Each row is a point. The last column is the point's height on a tilted bowl or saddle (a function of degree 2), plus a little noise. Along how many of its main directions does it bend up, bend down or stay straight?
In the rows, 128 means zero.

Points (18 x 4)
[[100  92 167 156]
 [103 105 136 148]
 [ 50 249 107 249]
 [115 128 137 141]
 [185  53 118 195]
 [162 105  97 158]
 [117 104 125 146]
 [106 126 109 147]
 [200  90 125 179]
 [126 146 169 148]
 [181 182 163 170]
 [144 116 201 168]
 [155  94  89 164]
 [104 191 107 163]
 [ 58 134 119 169]
 [101 144 145 145]
 [106 123 131 144]
 [121 150 139 142]]
Directions: 3 up, 0 down, 0 straight

Points (25 x 5)
[[125 160  85 119 136]
 [171 139 107 177 142]
 [184 132  87 109 105]
 [166 101  95 113 109]
 [125 159 116  99 129]
 [123 213 124 129 106]
 [196 108  78  41  16]
 [110 141 144 102 115]
 [ 57  94  94 109  83]
 [145 106 210 115 109]
 [ 72  73  41 105  42]
 [106 116 162 177 130]
 [131  97 249 134 115]
 [ 90 213 132 107 123]
 [101  56 127 101  66]
 [217  82 151 124 149]
 [105 122 161  64  75]
 [120 195 154 146  89]
 [ 89 140 115  44 131]
 [185 167 153  58  42]
 [171 124 115  56  69]
 [ 80 116 129 166 100]
 [185 161  38 126  94]
 [110 124 135 120 119]
 [ 90 191 127 139 110]]
Directions: 1 up, 3 down, 0 straight

Points (43 x 7)
[[116 147 128 135 108 109 134]
 [ 89 194 151 127 114  84 132]
 [130  87 159 159 141 130 103]
 [138 177 112 121 181 106 115]
 [189 112 111 128 142 169  88]
 [145 116  81 170 179 113  90]
 [130 126 161 137 142 137 122]
 [145 193 144 140  89 202 108]
 [154 129 158 140 153 155 111]
 [100  66 123  69 112 183  90]
 [153  53 129 131 166 178  57]
 [135  90  58  75 161 113  74]
 [ 61 150 125 120  85 130 127]
 [  7 180 107 115 127 141 102]
 [ 78 100  93 170 172 164  78]
 [118 143  84  83  92 161 105]
 [ 90 149  99 111  34 105 107]
 [148 126 178 167 104 128 119]
 [156 188 117 162 136 116 133]
 [118  92 203  74 141 134 112]
 [142 100 199 145 161 181  81]
 [ 80  87 141 142  90 147 110]
 [ 93 100 102  84 166 163  97]
 [ 68 146 105 118  92  78 121]
 [ 92  70 165 178 126  90  91]
 [ 54 105  62 129  99 136  90]
 [171 120 136 147 184 111  98]
 [131 135  95 198 162 128 105]
 [144 135 155 136  71  74 120]
 [119 154 156  84 134 132 129]
 [109  89 130  97 118 160 110]
 [128  48  67  64  77 231   7]
 [ 51 120 135 116 119 127 126]
 [145  96 182 100 154 140 103]
 [150 192  93 166  52 149 118]
 [ 83 140  84 166 159 138 104]
 [ 98 159  94 186 174 102 107]
 [133 168 100 180 126 154 124]
 [129 159 135 186  75  90 127]
 [158 151  98 183 158  83 113]
 [101 106 128 164 155 149 105]
 [152 108 175  95  87 162 106]
 [152 191 124  98 146 145 118]]
Directions: 0 up, 5 down, 1 straight

Points (69 x 9)
[[185 160  78 176 114  57 117 160 172]
 [171  87  76 131 108 147   7 135 176]
 [177  99 145 208  63 140 105  57 175]
 [158 169 124 131 151 124 148 128 152]
 [ 95 106 173 182 186 168 152  97 191]
 [169 129 110 155 158 110 126 103 190]
 [188 111 152 113 136 137 166  80 187]
 [161 107 133  38  92 165  76 122 185]
 [ 78 141 166 115 121 122 128 148 109]
 [ 99 128 125 169  95  98 148  97 139]
 [ 90 117 112 123  57 163 119 130 108]
 [131  79  78 203 137 152  84 190 191]
 [106 115 101  74 164 174 169  60 207]
 [101 128 161 160 161 152 151 125 145]
 [188 161 129  86 157 104  74 136 195]
 [164  93 125 145 116 149 155 127 145]
 [123 103 173 118  87 136 151  32 187]
 [ 89 154 162 138 134 125 138 109 135]
 [164 156  63 150 117 141 162  90 167]
 [132 169 118 157 119 145 159 160 117]
 [ 61 117 122 175 130  83 125  87 156]
 [135  46  77 104 119 122 186 118 185]
 [ 78 102  89 126 140 105  90 125 143]
 [174 120 142 129 168 158 136 119 185]
 [119  94 102 142 134  76 103 173 164]
 [109 169 131 135 137 110 112 129 138]
 [129 108 133 146  88 214 130 152 117]
 [120 120 144 109  81  65 211 140 103]
 [138 135 169 120 143  80 163 110 163]
 [205  63 105 135 152 152  96  74 248]
 [100 146 140 152 182  99 104 151 164]
 [ 89 117 157 126 151 129  86 128 143]
 [147 155 122 157 149 125 115 116 164]
 [155  63 118 154  62 124  94  72 173]
 [122 158 142 170 142  46  65  88 194]
 [177 173 147 158  73 103 122 177 135]
 [ 90 129 139  88 122 113 129 106 132]
 [136 133 124 110 116 161  99 112 146]
 [ 93 130  98 124 146 133 153 131 128]
 [146  28  80  78  77 128 148 115 202]
 [102  92 151 153  71 136  87 155 118]
 [ 48 140 161  88  74 135 120 109 110]
 [ 97  80 160 147 149  85  62 116 173]
 [ 79  83  99  79 124  57 135  86 180]
 [188 123 165 124 147  72 101 180 198]
 [ 50 141 162 117  81 171 170 148  67]
 [ 81 121 140 111 136 115  61  81 157]
 [145 155 156 152 143  87  88 150 168]
 [149 174 140 139 106  94  79 133 151]
 [153 133 125 174 148 124 168 160 148]
 [110 137 121 192  90 167  85 203 140]
 [ 92 131 162 164  79 123 100 127 121]
 [ 57 153 114 101 165 185 160 124 135]
 [198 141 121 156  59 146  82 152 138]
 [163 127 123  77 109 161 133 100 158]
 [127 113  98 180 186 151 151 190 185]
 [170  84 124 137 142 169 233 141 132]
 [176 125  96 150  43 152 137 114 129]
 [167 190  77 129 123 137 102  90 169]
 [167 160  86 158 149 140  70 128 174]
 [145 213 183 152 121 145  61 113 195]
 [116 172 109 118 138 145 166  89 148]
 [153 129  67 143 132  73 165 223 161]
 [150 134 142 147 186 107  76 146 195]
 [ 96 102 107 104 206 110 113 133 186]
 [148 110  90 161 118 109 153  90 173]
 [ 38 203 119 113 138 141 113 143 123]
 [178 178 126 186 107 185  48 155 170]
 [107 105 128 104 148 179 196  75 163]]
Directions: 5 up, 1 down, 2 straight
